Every row gives one point. Any point is a mix of the corners, with weights that add up to 1. It lies inside the corners' shape when no weight is negative. Is each point inside? If not, which corners have a negative weight?
In the rows, 128 means zero.

Corners:
(1): [107 171 136]
(2): [147 177 114]
(3): [128 155 222]
(4): [96 27 92]
Points:
[118 118 175] -> inside
[100  50 101] -> inside
[134 156 155] -> inside
[115 103 161] -> inside
[124 155 192] -> inside
[143 194 175] -> outside (4)
[133 159 168] -> inside
[142 191 151] -> outside (4)
[102  76 109] -> inside

Corners:
(1): [ 96 173  79 152  95  59 147  69  54  79 100 132]
(2): [135 196  91 110 170 172 177  93 177 122  96 108]
(3): [ 56 143 121 182  81 142 144  75 166 118 185  90]
(4): [174 141  78 124  78 170 114  74 152 133 125  97]
(5): [101 122  90 173 100 162  95  95 100  72 169  75]
(6): [205 150 120  67  58 148  78 179 198 249 183  70]
(7): [185 195 179 148 143 115 149 102 155 148 115 156]
(8): [183 167  73 157 104 124 149 134 174 138 101  79]
(9): [155 145 121 155 162 100 143  89 158 164 138  72]
(10): [167 128 217 101 161 167 159 126 127 125 188 122]
(11): [128 136 112 175 151 165 180  97  94 138 119 129]
(12): [204  49 135  90 134 163  98 154 159 121 165 167]
(13): [156  84 195  91 132 164 140 116  96  84 100 156]
Points:
[140 136 119 152 128 150 145  93 148 120 126 112] -> outside (1, 6, 10)
[147 147 114 136 117 141 135 112 155 143 149 106] -> outside (13)
[136 132 137 140 123 151 136 105 125 113 145 112] -> inside
[144 138 125 136 129 136 137 111 135 124 138 112] -> outside (4)
[145 155 103 143 110 116 142 105 127 118 117 111] -> inside
[155 158 121 137  97 134 135  97 149 154 137  99] -> outside (2, 5, 12)
[168 138 106 130  97 137 129 112 140 142 140 125] -> outside (2, 5, 9, 13)

Corners:
(1): [163 138 117 145  81 128 158 138  18 163 116  91 163 132 100 116  50 191
 172 243]
(2): [196 140  75 174 175 167 100  96 122  94 136 155 108  69 183  79  90 129
 117 124]
(3): [138 112 189 133 146  80 170 155 137 143  47  74  54 136 121 149 102  98
 123 139]
(4): [107 104 164 189  83 185  80 132 179 121 164 106 118  69 183  71 154 162
 168 171]
(5): [126 112  85 143 135 199 102 173 130 119 169 109 149 104 223 160 131 105
 102  98]
(6): [127 110 103 131 103 139 156 183 206  67 187 132 123 128 162  75 103  89
 104  77]
(7): [151  95 132  47 121  60  76 188 152 133 109 122  54  89 134 149 157 108
  63 149]
(8): [176 162 223  56 152  93 104 137  76 107  87  30  71 134  39 112  97 102
 101 141]
(9): [115  12  80 134 155  99 120 166 183 144 145  31  89 117 105 146  91  65
  72 113]
(10): [156  84 128 221 144 130 157 146  80  98 203 144 112 103 156 110 143 175
  84 117]
(11): [142  55 143 101 149 180 187 194 143 182 206  77 100  73 175 100 115  88
  67 112]
(12): [ 98 184 165 143  74 110  82  89  58 135 167 184 117  51 124  56 131 154
 206  66]
(13): [196  65 172  81 121 119 175 148 149 142 106 103  86 133  69 209 103  59
 120 173]
(14): [ 97 194 142 139 111 163 113 149  72 150  91 189 158  47  41  73  86 232
 204 130]
(15): [148  69 121 110 207 127 153 145 183 158 162 111  93 137 142 136 162 105
 139 123]
(16): [140 168 116 214 138 158  96 196 121 185 189 174 157  81 146  58 139  97
 113 126]
(17): [135 183  76 176  65 224 149  81  80 193 172 151 119 183 126  76  20 208
 129 201]
(18): [146 205 193 127 141  50 138 125 121 181 121 104  92  76 106 165  10 177
 163 199]
(19): [ 97 249 132 139 102 119 133  75 105 123 116 162 190  37 105  61 164 198
 143 150]
(20): [153 205 187 134  94 104  59  52  78 144  81 208 233  76 114  32  58 231
 144 122]
(21): [100  59 168  90 189 113 127 159 105  97 140 100  92 129 123 147  89  65
 104 206]
Points:
[144 128 140 142 130 123 122 135 119 126 134 116 110 111 137 117 112 125
 119 144] -> outside (11, 14)
[113 150 149 151 119 132 128 131  99 146 148 127 134  96 118  86  97 161
 151 130] -> outside (2, 7, 13)
[132 139 167 145 128 134 111 144  87 161 140 128 123 100 130 101  93 160
 137 159] -> outside (2, 6, 9, 13, 19)
[125 166 157 150 124 103 114 125 106 131 140 168 139  57 141  76 126 171
 150 134] -> outside (5, 8, 9, 13, 17)
[122 157 138 168 129 140 120 125 105 154 138 142 140  82 133  89  97 167
 151 145] -> outside (6, 7, 8, 13)
[146 137 158 114 120 107 133 126 123 142 123 113 100  98 108 112  93 149
 134 145] -> outside (5, 16, 21)
[139 141 145 122 120 133 127 132 119 131 137 124 115 108 129 109  97 146
 130 146] -> outside (9, 16)
[152 124 140 127 132 116 129 120 129 114 108 115 110 116 102 112  85 153
 126 168] -> outside (5, 11, 12, 16)
